Rows are points. Each copy is the shape, with its points in the same order, turned, moved and blurred by noise. Say if it was mirrored as well.

Shape (7 x 2)
[[-33  31]
 [ 10 -33]
 [ 48  12]
 [ -2 -53]
 [  4 -25]
 [-47  43]
 [-51   1]]
Copy 1 (7 x 2)
[[-18 -46]
 [ 11  25]
 [ 56 -27]
 [  4  23]
 [  8  11]
 [-37 -67]
 [-54 -22]]
Copy 1 is: mirrored
Copy 2 (7 x 2)
[[ 41   4]
 [-19 -41]
 [-36  30]
 [-19 -55]
 [ -7 -27]
 [ 71  22]
 [ 52 -30]]
Copy 2 is: mirrored
Copy 3 (7 x 2)
[[  0 -42]
 [ 13  31]
 [ 72  16]
 [-12  44]
 [ 16  17]
 [ -4 -64]
 [-33 -26]]
Copy 3 is: mirrored

Shape (6 x 3)
[[ 32 -51   1]
 [-15  38  19]
 [-23 -27  -2]
 [-47  32  53]
 [ 15 -11   7]
 [ 37 -59 -48]]
Copy 1 (6 x 3)
[[ 41  -1  -9]
 [-52  24 -10]
 [ 11  48   5]
 [-66  39  36]
 [  1   7 -12]
 [ 69  19 -48]]
Copy 1 is: mirrored
Copy 2 (6 x 3)
[[-33 -25 -37]
 [  3  55  -5]
 [-10  -2  11]
 [-17  79  31]
 [-19  10 -29]
 [ -4 -68 -43]]
Copy 2 is: mirrored
Copy 3 (6 x 3)
[[  6 -57   0]
 [-62  20  -6]
 [-19 -19  30]
 [-96  13  22]
 [-18 -20  -9]
 [ 54 -39   4]]
Copy 3 is: mirrored

Shape (11 x 6)
[[ 25 -48 -14 -24  10 -22]
 [ 26 -37 -42  -3 -49  44]
 [-41  47  -1 -29 -15  13]
 [ 43 -36  47 -15 -10  40]
 [ 31 -10 -20  47   8  41]
 [ 41  40 -55  62 -53 -25]
 [ 29 -12 -58  -8 -31  -9]
 [ 22   7   7  55  -8 -41]
 [-47  42  15  31 -24  33]
 [-38  33 -31   1  28 -35]
 [-53  48 -24  48 -59   0]]
Copy 1 (11 x 6)
[[ 45 -51  -4  -1   1  -4]
 [ 31 -16 -13 -35 -54  47]
 [ -1  34  -7 -50  -2 -36]
 [ 44 -17  67  -3 -32  10]
 [ 18   2   7   9  -2  63]
 [ 39  43 -84  35 -44  36]
 [ 40 -18 -49  -7 -23  22]
 [ 24  13 -17  66 -13   2]
 [-36  60  10 -11 -14  -3]
 [  5  15 -44  -6  46 -24]
 [-43  50 -58   8 -36   2]]
Copy 1 is: only turned
Copy 2 (11 x 6)
[[  7 -41   7 -19  11  -5]
 [  9   2  23 -19 -26  70]
 [-25  73  11 -25 -36 -24]
 [ 32   3  80   1   8   4]
 [ 24  35   4  20  27  53]
 [ 48  42 -56  33 -58  45]
 [ 15  -9 -25 -27 -33  34]
 [ 30  12 -18  60  -8  -8]
 [-31  88  22  28 -27  10]
 [-31  39 -54 -12   1 -34]
 [-35  78 -24  42 -65  15]]
Copy 2 is: only turned
Copy 3 (11 x 6)
[[ 29 -49  -3 -35 -18   8]
 [ 20 -28  -9  21 -48  71]
 [-38  44 -13   7  -2  -6]
 [ 25 -23  71   5 -44  18]
 [ 47 -25  11  52  10  34]
 [ 91  39 -64  33  -9  38]
 [ 35 -12 -41 -14 -19  51]
 [ 80   2 -19  23  -6 -27]
 [-13  43  -9  67  -9 -14]
 [  2   8 -49   1  40 -29]
 [  4  50 -69  64 -25  -7]]
Copy 3 is: only turned
Copy 4 (11 x 6)
[[-44 -38 -13 -39  13 -28]
 [ 29 -63 -39 -40  -5  -2]
 [-17  31  -1 -25 -18  56]
 [ 17 -51  34  -7  49  -2]
 [  9 -32 -47  32   4  -9]
 [ 34  24 -55   4 -59 -54]
 [ -1 -17 -41 -50 -15 -31]
 [-23  10  -3  32 -37 -48]
 [  8   9  -8  27 -43  61]
 [-68  40 -36 -13 -29  22]
 [ 10  20 -29  14 -95  34]]
Copy 4 is: only turned
